Each wall is flat, endless, passes through zero and stands at right angles to its row. A trip goes straight from one point to another. Which walls does it cross, in order?
(in the rows, 128 means zero)

Walls:
(1): [ 79 138  93]
(2): [ 90 122 144]
(3): [123 150  87]
(4): [166 135 189]
Trips:
[164  85  58] to [188 112 141] => 1, 4, 3
[132 110 155] to [125 101 143] => none
[ 78  46 129] to [160 108 137] => 1, 4, 2
[127 156  94] to [ 69 115  66] => 2

Walls:
(1): [ 97  93 139  81 119  93 127 137 140 133 128]
(2): [132 133 176 137  91  83 144  96  91 135 136]
(3): [146 146 182 154  88  70 140 157 117 100 106]
Trips:
[119 153 120 137 119 169 136 165 143 171 135] to [117  61 132 105 131 163  66 152 141 118 108] => 1
[101 125 106 201 140  82 152 109 184  93  66] to [206 158 133 142  66 130 180 192 128 174 100] => 2
[128  95 104 115 106  65 114 152 157 195 175] to [ 80 118 105 196  85 137 133 154 153 104 122] => 3, 2, 1
[102  89 112 180 123 120 131  67 153 118 155] to [134 137  47 160  69  98 109 105 102  40 149] => 3
[100  64 142 107 173 173 130 109 133 127 232] to [116 182 139  93 131 151 161  70 169 202 118] => 2, 1
[ 94 133 135  76 153 133 138 100 124 113  46] to [105 129 100  79 117 109 104 173 145 204 149] => none
[103 104 141 125 157 135 171 137 108 147  42] to [ 80 127 116 130  80 142 158 165 178 173 144] => 3
[144 140 159 191 147 119 146 120 181 143 156] to [148 102 165 140 181 118 139  84 148  97 175] => 3
[139  95 146 113 115  94 109 166 132 178 177] to [125 115 155 140 142 156 111 100  87  91 125] => 1, 3

Walls:
(1): [ 82 115 102 107  95 126  88 109 143 151 141 110 114 199 169 127 135 111
 104 145]
(2): [190 146 130 135 137 146 150  96 157 191 119 156 119 126 157 177 143 177
 151  69]
(3): [118  86  97 146 134 107 114  99 135  99 162 182 141 164  94 123 134 109
  95  62]
(4): [ 67 169 117 108  96 141  83 116 120 141 140 168 171 138 135 121  99 108
 127 139]
Trips:
[100 143 127 126  71 121 149 154 105 139 184 208  78 113 158  81 149 121
 102 128] to [101 132 120 134  89 122 111 107 125 143 127 105 160  82 125 113 115 111
 134 125] => 3
[139 142 106 100 114 177 134 185  85 121 143 121  41 140 132  79 133  28
 230 153] to [162 127  32 164 139 160 145 100 164 150 148 114  57 139 113 176 120 105
 116 173] => 2, 3
[184 118  92 144 102 148 145 143  61 143 158  76  59  66  97  89 186  99
  83 145] to [115 154  84  96  90 111 129 167 163 102 132 144  97 105 139 123 184  53
 149  95] => 3, 1, 4
[155  88  97 132  91 149 140 126 122  75 115 118 149 119 140  98  99 135
 148 119] to [125 118 186 119 168 101 131 120  83  19 101 129 136 126 127  91 148 147
 111 135] => none
[101 187  64 204 158 141 111 127 117 117 102  56  98 164 122 109  88 169
 189 100] to [ 56 136 167 163 101 135 147 123 150 121 115 137 173 118 175 158  60 174
 149 176] => 4, 2
[ 95  98 102 119 136 152 123 142 142 129 117  92 160 126 122 114  85 123
 168 149] to [ 87 194 105 155 135 133 152 155 126  52 134  86 136 179 144  86 113 166
 114 108] => 3
